Rows are points. The last column is the point's height on a tilted bowl or saddle (a function of degree 2), plus a little noise. Count its main directions that bend up, bend down and stay straight.

Points:
[[ 0.13  0.49  0.10 -0.10]
 [-0.61 -0.15 -0.27  0.07]
 [ 0.22  0.26 -0.15  0.00]
 [ 0.51  0.06 -0.13 -0.34]
 [ 0.20  0.60 -0.06 -0.18]
 [ 0.20  0.41 -0.18 -0.03]
 [-0.18  0.48  0.35 -0.10]
 [-0.20 -0.81  0.38 -0.65]
 [ 0.01 -0.50  0.47 -0.49]
 [ 0.29  0.09  0.07 -0.12]
 [ 0.26 -0.43  0.57 -0.78]
 [ 0.07  0.66 -0.12 -0.10]
 [-0.16 -0.36  0.01  0.06]
 [ 0.30 -0.10  0.01 -0.12]
 [ 0.06 -0.52 -0.10 -0.11]
 [ 0.60  0.32  0.23 -0.73]
 [-0.30  0.43  0.28  0.00]
 [ 0.05 -0.24  0.18 -0.05]]
Directions: 0 up, 3 down, 0 straight

Points (21 x 5):
[[ 0.01  0.43  0.23  0.03 -0.27]
 [-0.63 -0.25 -0.26 -0.51 -0.49]
 [-0.13 -0.17 -0.15 -0.62 -0.15]
 [ 0.01  0.16  0.29  0.04 -0.08]
 [-0.01 -0.28 -0.77 -0.05  0.21]
 [-0.69  0.11 -0.23 -0.13 -0.40]
 [ 0.30  0.44  0.33 -0.18 -0.37]
 [ 0.23  0.35 -0.19  0.02 -0.08]
 [-0.03 -0.35  0.25 -0.27  0.15]
 [ 0.40 -0.33  0.69 -0.20  0.02]
 [ 0.37 -0.39  0.30 -0.75 -0.06]
 [-0.08 -0.44 -0.05  0.77 -0.67]
 [-0.12 -0.08 -0.09  0.39 -0.06]
 [ 0.40  0.39  0.00 -0.08 -0.36]
 [-0.12  0.33 -0.07  0.12 -0.08]
 [ 0.14 -0.60  0.06  0.00 -0.32]
 [-0.20 -0.48 -0.61 -0.19 -0.24]
 [ 0.07  0.19  0.12  0.33 -0.22]
 [ 0.02 -0.88  0.33  0.28 -0.92]
 [ 0.08 -0.11  0.36  0.17 -0.16]
 [ 0.41  0.08 -0.31  0.15  0.04]]
Directions: 1 up, 3 down, 0 straight

Points (43 x 7):
[[ 0.67  0.47 -0.28  0.28 -0.56  0.29 -0.36]
 [-0.06  0.35 -0.54 -0.25  0.35 -0.10 -0.64]
 [-0.26 -0.07 -0.49  0.77  0.67  0.04 -0.18]
 [-0.16  0.09 -0.18 -0.76 -0.70  0.05  0.05]
 [-0.43  0.35  0.23 -0.17 -0.26  0.14 -0.17]
 [ 0.00 -0.72  0.09 -0.09  0.00  0.36  0.50]
 [ 0.36 -0.45  0.25 -0.23 -0.03 -0.26  0.36]
 [-0.13  0.47 -0.16 -0.08  0.34  0.02 -0.35]
 [ 0.36  0.18 -0.49  0.17  0.16  0.14 -0.34]
 [ 0.49 -0.41 -0.08  0.51  0.00 -0.25  0.02]
 [-0.09  0.13  0.29  0.03 -0.28  0.18  0.07]
 [ 0.17  0.43 -0.19  0.27  0.13 -0.40 -0.24]
 [ 0.20  0.07 -0.31 -0.58  0.10  0.28  0.03]
 [ 0.00 -0.37 -0.36 -0.12  0.30  0.14 -0.15]
 [-0.17 -0.19  0.42  0.22 -0.18  0.63  0.51]
 [-0.01 -0.23 -0.25  0.17 -0.14 -0.16  0.03]
 [ 0.33  0.62  0.11 -0.21  0.06 -0.56 -0.06]
 [-0.15 -0.11  0.29  0.19  0.07 -0.07  0.22]
 [ 0.27  0.08  0.31  0.14 -0.39 -0.45  0.36]
 [-0.13 -0.06 -0.15  0.37  0.39  0.18  0.03]
 [-0.56 -0.36 -0.47 -0.05 -0.15  0.10  0.03]
 [-0.71  0.11  0.22 -0.16  0.11 -0.37  0.06]
 [-0.31 -0.47 -0.64  0.24  0.29 -0.30 -0.86]
 [-0.04 -0.31 -0.68  0.60  0.28 -0.19 -0.74]
 [-0.33 -0.33 -0.24 -0.08 -0.36 -0.16  0.22]
 [-0.32  0.36  0.40  0.26 -0.48 -0.12  0.08]
 [ 0.44 -0.58 -0.31 -0.08  0.19 -0.01 -0.18]
 [ 0.11  0.03  0.24  0.07  0.08  0.24 -0.04]
 [ 0.38 -0.39  0.77 -0.42 -0.30 -0.13  0.34]
 [ 0.08 -0.43 -0.32 -0.19 -0.15  0.01  0.15]
 [-0.17  0.33  0.17  0.31  0.25  0.08 -0.01]
 [ 0.31 -0.22  0.19  0.15 -0.35  0.22  0.27]
 [ 0.62  0.05 -0.38 -0.13  0.08  0.61 -0.01]
 [-0.21 -0.56 -0.56 -0.05 -0.71  0.27  0.64]
 [-0.01  0.32  0.64 -0.15 -0.46 -0.19 -0.16]
 [-0.10  0.06 -0.49  0.37 -0.43 -0.05 -0.22]
 [-0.22  0.48  0.34 -0.22  0.09  0.33 -0.35]
 [-0.36  0.66  0.81 -0.01 -0.25 -0.18 -0.56]
 [-0.09 -0.19 -0.40 -0.06 -0.76 -0.10  0.19]
 [ 0.43 -0.58  0.00 -0.34 -0.24 -0.42  0.66]
 [ 0.56  0.55 -0.27  0.14  0.34 -0.53 -0.08]
 [ 0.76  0.05 -0.27 -0.35  0.20  0.30  0.01]
 [ 0.00  0.32 -0.29 -0.19  0.45 -0.03 -0.34]]
Directions: 3 up, 2 down, 1 straight

Points (65 x 9):
[[-0.38 -0.37 -0.61 -0.19  0.12  0.32  0.58  0.09 -0.33]
 [-0.06  0.06  0.30 -0.10 -0.33 -0.45  0.13 -0.14 -0.07]
 [-0.21  0.72  0.01 -0.57 -0.23 -0.35  0.02  0.15 -0.26]
 [-0.05 -0.29 -0.39 -0.33 -0.01  0.29 -0.44  0.29 -0.06]
 [-0.14  0.25 -0.31 -0.27  0.03  0.12 -0.24 -0.08  0.11]
 [ 0.12  0.42  0.69  0.45  0.13 -0.16  0.13 -0.20 -0.18]
 [ 0.47 -0.51 -0.15 -0.52  0.13 -0.19 -0.18 -0.26 -0.28]
 [-0.17 -0.01 -0.04  0.69  0.29  0.22  0.16  0.01 -0.12]
 [-0.11  0.41 -0.44  0.05 -0.62  0.09 -0.31 -0.45 -0.32]
 [-0.08 -0.16  0.56 -0.10 -0.02  0.30  0.39  0.00 -0.23]
 [-0.40  0.16 -0.13  0.17  0.45 -0.66  0.48 -0.09 -0.23]
 [-0.04 -0.06 -0.03 -0.31  0.15 -0.14 -0.19  0.10  0.07]
 [-0.51 -0.52  0.47 -0.49 -0.06  0.58  0.45  0.29 -0.64]
 [ 0.07  0.42 -0.01 -0.47  0.49 -0.08 -0.27 -0.53 -0.19]
 [-0.03 -0.26 -0.22  0.26  0.69 -0.41 -0.56 -0.27 -0.27]
 [ 0.18 -0.06 -0.27 -0.09  0.12  0.20  0.00 -0.35 -0.04]
 [ 0.42  0.40  0.19 -0.19  0.20 -0.43  0.48 -0.29 -0.40]
 [-0.89 -0.24 -0.43 -0.24 -0.23  0.06 -0.03 -0.19 -0.09]
 [ 0.17 -0.68  0.51 -0.17  0.15  0.50  0.21  0.18 -0.46]
 [ 0.18 -0.43  0.59 -0.02 -0.39  0.55 -0.27  0.29 -0.56]
 [ 0.26  0.12  0.03 -0.03  0.01  0.18  0.01 -0.52 -0.15]
 [-0.19 -0.12  0.22 -0.10  0.53 -0.34  0.57 -0.10 -0.26]
 [-0.11  0.14 -0.13  0.35  0.03  0.50  0.35 -0.22 -0.26]
 [ 0.34 -0.44 -0.08  0.53  0.82 -0.34  0.06  0.47 -0.60]
 [ 0.44  0.40 -0.37  0.47  0.54 -0.25  0.27  0.08 -0.48]
 [-0.13  0.40 -0.30 -0.45 -0.07  0.59 -0.17 -0.22 -0.12]
 [-0.10 -0.35  0.29  0.40 -0.64  0.25 -0.14  0.48 -0.42]
 [-0.19  0.19 -0.01 -0.02  0.60  0.41  0.23  0.25 -0.19]
 [-0.43 -0.21  0.21 -0.12 -0.01 -0.19  0.03 -0.13  0.04]
 [ 0.88 -0.15 -0.21 -0.02  0.21  0.27  0.05  0.13 -0.54]
 [-0.61 -0.30  0.17  0.02 -0.12  0.06 -0.09 -0.12 -0.01]
 [-0.07 -0.16  0.16 -0.17 -0.07  0.48 -0.15 -0.06 -0.10]
 [-0.06  0.23  0.41  0.42 -0.34  0.53  0.29  0.46 -0.46]
 [-0.38 -0.19  0.11  0.35  0.25 -0.37  0.22 -0.21  0.01]
 [ 0.10  0.61 -0.59 -0.27  0.56 -0.25 -0.69 -0.28 -0.23]
 [-0.25 -0.60 -0.11 -0.02  0.20  0.90  0.68 -0.10 -0.75]
 [ 0.36  0.07  0.45 -0.15 -0.18 -0.40 -0.11  0.50 -0.40]
 [ 0.62 -0.01 -0.18 -0.06 -0.39 -0.22  0.23  0.04 -0.38]
 [-0.26  0.32  0.06 -0.26  0.04 -0.26  0.67 -0.22 -0.28]
 [ 0.24  0.13  0.13 -0.12  0.32  0.05  0.50  0.22 -0.26]
 [ 0.21  0.17 -0.02 -0.34 -0.35 -0.12 -0.52 -0.55 -0.24]
 [ 0.32  0.22  0.40 -0.29 -0.75 -0.26  0.47  0.02 -0.62]
 [ 0.07 -0.15  0.52 -0.15 -0.11  0.12  0.35  0.24 -0.24]
 [ 0.32  0.16 -0.74  0.46  0.11 -0.32 -0.11  0.28 -0.41]
 [ 0.58  0.25  0.42 -0.08 -0.22  0.13 -0.25 -0.21 -0.38]
 [-0.55  0.32 -0.61 -0.20  0.21  0.10  0.39  0.34 -0.14]
 [ 0.52 -0.02 -0.38  0.13  0.06  0.46 -0.24 -0.27 -0.34]
 [ 0.09 -0.25 -0.18 -0.02 -0.40  0.69 -0.63  0.18 -0.49]
 [-0.14 -0.24 -0.02  0.08 -0.29  0.28  0.10 -0.75 -0.32]
 [ 0.31 -0.03 -0.44 -0.11  0.42 -0.31  0.00 -0.41 -0.16]
 [-0.38 -0.16  0.77 -0.21 -0.03 -0.57  0.19 -0.48 -0.37]
 [-0.44 -0.56  0.39  0.38  0.19  0.12  0.79  0.26 -0.41]
 [ 0.25 -0.21 -0.32 -0.37 -0.34 -0.22 -0.25 -0.05 -0.14]
 [-0.42  0.20 -0.41 -0.08  0.03  0.60 -0.51 -0.06 -0.08]
 [ 0.10  0.00 -0.15 -0.40 -0.27  0.20  0.02 -0.34 -0.11]
 [ 0.57 -0.27  0.36 -0.09 -0.15  0.05 -0.19  0.44 -0.46]
 [ 0.13 -0.28  0.12  0.06  0.07 -0.09 -0.46 -0.42 -0.08]
 [ 0.79 -0.08  0.22 -0.05  0.14 -0.24  0.41 -0.41 -0.46]
 [ 0.68 -0.08 -0.07 -0.27 -0.05 -0.03  0.34  0.18 -0.42]
 [-0.34  0.18  0.56 -0.13 -0.07  0.40 -0.65 -0.77 -0.60]
 [-0.17 -0.29 -0.23  0.13 -0.08 -0.03  0.41 -0.09 -0.08]
 [ 0.59  0.01  0.22  0.44 -0.38 -0.08 -0.17  0.30 -0.40]
 [ 0.29  0.28 -0.17 -0.22  0.47 -0.43 -0.48  0.33 -0.30]
 [-0.54 -0.43  0.11  0.67  0.12  0.18  0.51 -0.20 -0.27]
 [-0.03 -0.25  0.36  0.41  0.07 -0.02 -0.98  0.05 -0.39]]
Directions: 0 up, 7 down, 1 straight

Points (71 x 9):
[[-0.20 -0.25 -0.68  0.08  0.05  0.91  0.26 -0.43  0.25]
 [ 0.21  0.04 -0.02  0.53  0.01  0.17 -0.27  0.18  0.18]
 [-0.46  0.08 -0.78  0.10  1.02 -0.28 -0.72 -0.27  0.57]
 [ 0.55  0.51  0.24  0.60 -0.19 -0.35  0.31  0.68  0.96]
 [ 0.02  0.25 -0.04  0.26 -0.15  0.37  0.51 -0.51  0.21]
 [-0.02 -0.25 -0.23 -0.21 -0.20 -0.53 -0.24  0.19  0.23]
 [-0.68 -0.19  0.03  0.04 -0.11  0.60 -0.18  0.42  0.14]
 [-0.39 -0.34  0.03 -0.17  0.06  0.09  0.19 -0.04 -0.04]
 [ 0.01  0.58  0.20  0.36  0.00  0.21  0.64  0.30  0.50]
 [ 0.74 -0.04 -0.14 -0.09  0.81 -0.27  0.68 -0.22  0.88]
 [ 0.17  0.41  0.03 -0.43  0.19  0.65  0.16  0.08  0.19]
 [-0.31  0.21  0.02  0.32 -0.27  0.23 -0.18 -0.29  0.07]
 [-0.03 -0.34 -0.10 -0.54  0.14 -0.17  0.02 -0.28  0.05]
 [ 0.53  0.10 -0.22 -0.78 -0.20  0.24 -0.39 -0.01  0.28]
 [ 0.51  0.25  0.26 -0.46 -0.92 -0.09 -0.29  0.33  0.48]
 [-0.28  0.19 -0.04 -0.03  0.57  0.35  0.37  0.03  0.25]
 [ 0.14 -0.44  0.00 -0.33 -0.03 -0.12  0.06  0.11  0.17]
 [-0.21 -0.41 -0.39 -0.65 -0.04  0.23 -0.07  0.89  0.25]
 [ 0.01  0.08  0.22 -0.11  0.49  0.24  0.42 -0.05  0.31]
 [-0.21  0.08  0.00 -0.12 -0.16  0.05 -0.20  0.08  0.01]
 [ 0.30  0.44  0.37  0.12  0.19 -0.29  0.41 -0.03  0.59]
 [-0.05 -0.41  0.31  0.03  0.20 -0.07 -0.09 -0.55  0.08]
 [-0.09 -0.25 -0.02  0.18  0.12  0.10 -0.09  0.51  0.19]
 [-0.55 -0.20  0.25  0.41 -0.19  0.14 -0.19 -0.35  0.06]
 [-0.15  0.58  0.19 -0.42 -0.93  0.04  0.02  0.08 -0.14]
 [ 0.16  0.32  0.17  0.38  0.48 -0.02 -0.02  0.15  0.40]
 [-0.18  0.10  0.16 -0.01 -0.09 -0.07  0.35 -0.18  0.12]
 [-0.50 -0.33 -0.50  0.03 -0.13 -0.20  0.84 -0.32  0.14]
 [ 0.15 -0.03  0.36  0.34  0.19 -0.21 -0.11 -0.24  0.20]
 [-0.46 -0.37 -0.51 -0.14 -0.02 -0.41 -0.07  0.00 -0.03]
 [ 0.78  0.05  0.58  0.23  0.13  0.39  0.05  0.54  0.63]
 [-0.62  0.25  0.03  0.07  0.12  0.29  0.37 -0.13  0.10]
 [-0.24  0.50 -0.35 -0.43  0.23 -0.22  0.17  0.04  0.03]
 [ 0.25 -0.25 -0.13  0.14  0.20 -0.04 -0.44 -0.06  0.15]
 [-0.02 -0.17 -0.02  0.12  0.20 -0.06  0.20  0.71  0.40]
 [-0.39 -0.38 -0.29  0.05  0.22 -0.61  0.39  0.14  0.18]
 [ 0.30 -0.02  0.10 -0.88  0.01 -0.12 -0.32  0.53  0.46]
 [-0.02  0.05 -0.06  0.17 -0.39 -0.04  0.60 -0.46  0.22]
 [-0.47  0.08 -0.09  0.22  0.30 -0.07 -0.16 -0.06  0.14]
 [ 0.64 -0.07 -0.06 -0.05 -0.16  0.38  0.04  0.24  0.39]
 [ 0.23 -0.44 -0.06  0.24 -0.54  0.43 -0.43 -0.18  0.14]
 [ 0.30 -0.36 -0.50 -0.29  0.11 -0.09  0.73  0.24  0.45]
 [ 0.04 -0.72  0.10 -0.27 -0.01  0.17  0.01  0.40  0.22]
 [ 0.03 -0.32  0.18 -0.13 -0.13  0.16  0.31 -0.22  0.09]
 [-0.61 -0.05 -0.06 -0.30  0.45  0.19 -0.49  0.13  0.12]
 [-0.17  0.28 -0.14  0.34  0.20  0.14  0.21  0.46  0.35]
 [ 0.11 -0.56  0.27 -0.07  0.64 -0.08  0.45 -0.69  0.26]
 [-0.13  0.06  0.22  0.40 -0.14 -0.07  0.06 -0.21  0.13]
 [-0.59  0.32 -0.20 -0.59  0.22  0.21 -0.25 -0.56 -0.14]
 [ 0.03 -0.09  0.20  0.31  0.36  0.30 -0.11  0.12  0.15]
 [-0.26  0.00 -0.15  0.02 -0.08  0.22  0.10  0.46  0.13]
 [ 0.39 -0.67 -0.54 -0.69  0.14 -0.19 -0.49 -0.02  0.37]
 [ 0.06 -0.04  0.30  0.55 -0.38 -0.39  1.05  0.10  0.76]
 [ 0.34 -0.19  0.37 -0.28  0.54 -0.39 -0.05 -0.23  0.50]
 [ 0.42  0.07 -0.08  0.63  0.36  0.15  0.24 -0.32  0.27]
 [-0.48 -0.02 -0.15 -0.30  0.12  0.20 -0.30  0.70  0.18]
 [-0.02  0.49 -0.08  0.08 -0.31 -0.50 -0.03 -0.77  0.40]
 [ 0.28  0.53  0.00  0.20 -0.23  0.21  0.64 -0.22  0.37]
 [-0.27  0.14 -0.25 -0.26  0.12 -0.19  0.28  0.10  0.05]
 [-0.30 -0.43 -0.34 -0.51  0.16  0.26  0.35 -0.02 -0.08]
 [ 0.10  0.69  0.77  0.33  0.07  0.35  0.45  0.73  0.84]
 [ 0.27  0.13  0.37 -0.51 -0.88  0.66 -0.12 -0.15  0.10]
 [-0.17 -0.42  0.35  0.08 -0.30 -0.49 -0.42 -0.33  0.21]
 [-0.07  0.10  0.02  0.31  0.07 -0.02 -0.57 -0.03  0.20]
 [ 0.04 -0.48  0.06  0.14  0.40  0.54 -0.25  0.54  0.25]
 [ 0.40  0.02  0.16 -0.20  0.27  0.16 -0.04 -0.30  0.32]
 [-0.48  0.03  0.34  0.19 -0.22  0.35  0.19 -0.22  0.05]
 [ 0.34 -0.26  0.43 -0.17 -0.43  0.02 -0.30 -0.72  0.34]
 [ 0.57 -0.35  0.12  0.39 -0.14  0.34 -0.11 -0.13  0.13]
 [ 0.12 -0.15  0.19 -0.39 -0.25 -0.03 -0.26  0.35  0.26]
 [ 0.25  0.25  0.02  0.34 -0.14  0.26 -0.41  0.60  0.39]]
Directions: 6 up, 1 down, 1 straight
